Every row gives one point. A path goes straight from each point to the next, and from the last back to the first. The post is the endless flat space through its rows: a point in 2 columns, a line in 3, a plane in 4, and so on, so that a path can go around it. How many times does the path go around the post? Going back the other way cancels.

Post (1 x 2):
[[ 7.9 -0.8]]
Path:
[[-15.8 -18.2]
 [ 13.2 -14.6]
 [ 18.8 -10.5]
 [  6.2 -24.2]
 [-18.7  -7.6]
 [ -0.7   2.5]
 [ 10.2  24.0]
 [ 34.6   9.6]
 [ 26.6 -10.2]
 [ 13.7 -19.2]
 [-12.3 -17.5]
 [ -9.9   2.2]
 [ -8.8  19.8]
 [ 22.7  11.6]
 [ 36.9  -3.1]
 [ 18.8 -14.5]
 [  1.4 -11.0]
 [ -0.3  -6.4]
 [ 13.9 -19.2]
 [ 24.1  -8.0]
 [ 24.3   3.6]
 [ 17.3  22.8]
 [ -9.5   7.3]
 [-13.4  -2.9]
 [ -5.6 -21.2]
 [ 13.7  -9.2]
 [ 20.0  -0.8]
 [ 11.5   6.2]
 [  0.2   7.1]
 [-23.3   6.1]]
Times around: 0

Post:
[[  4.8  11.4  -6.4   8.9  -7.2  -7.4   9.0   5.8]
 [  7.5   2.1  -4.4 -21.0  -2.5 -14.7 -11.4  -6.1]
 [  3.9   2.3 -10.6  -6.7  12.1  -4.6  12.8 -14.2]
 [  6.8  -5.0  13.8   1.8  -5.1 -19.1   6.7 -10.2]
 [-21.4  16.3   7.2   9.4  -3.3  74.8  -2.4  23.0]
 [-14.0   7.9  -4.2  -6.1  10.2 -25.7   3.3  -3.4]
 [  8.2  -5.5  -7.5   7.4  16.3 -14.8 -13.2  -7.8]]
Path:
[[ 16.4 -11.1 -15.6  -7.5   8.0   9.3   3.5  -0.6]
 [ -4.2 -20.1  -7.8  17.4   3.6   8.4  10.8  -8.0]
 [-16.7  28.1  -5.7  10.3 -11.9 -32.4   8.1  -6.7]
 [  2.4  16.4  14.8  21.4   4.2   6.7 -10.2  -1.6]
 [ 11.7  -1.6  -7.1  25.1  15.6 -15.3   5.9  20.6]
 [ -6.9 -12.0  -1.2  -0.4  18.8  15.3  -5.8   4.4]
 [-28.5  18.5   3.7 -10.0 -27.8   0.7 -12.4  15.7]
 [  4.9   2.3 -11.5  -3.3  22.3 -20.4   1.2 -24.4]
 [ 23.8   0.8  30.0  27.0  -1.2 -18.8 -18.5   6.5]
 [  9.6  -6.6  22.1 -30.4  -7.0  -3.8   6.8   9.9]
 [ -4.6   7.8 -27.2 -28.4  -9.2   7.6  51.8  -8.7]
 [-13.5  13.5 -18.4  11.8  14.5  43.7  -5.5   6.0]
 [-16.7  13.6  -7.8  -4.7  20.1  -7.2   4.4 -12.5]
 [  4.8  15.2  -3.1   6.6   4.1  -3.1  18.8   9.2]
 [ 11.9  -6.6   1.1 -22.6 -10.2 -16.9   1.9  -0.7]
 [ 14.2 -18.7 -11.6 -13.8   8.6   0.9  -8.3 -25.1]
 [-31.3  14.3  10.1   3.7   0.1 -21.4  12.3 -18.8]
 [-21.3  35.5  20.8  41.3  -1.8   4.5   4.8  11.9]
 [ 27.8  -7.4   6.1   3.5   7.9  -2.6   7.0 -20.4]
 [-22.2  28.5  13.7  25.2   9.3   1.9  -4.1  -0.5]
 [ -4.3  28.0   4.8   6.6   5.1  -6.9   6.9  23.3]]
Times around: 4
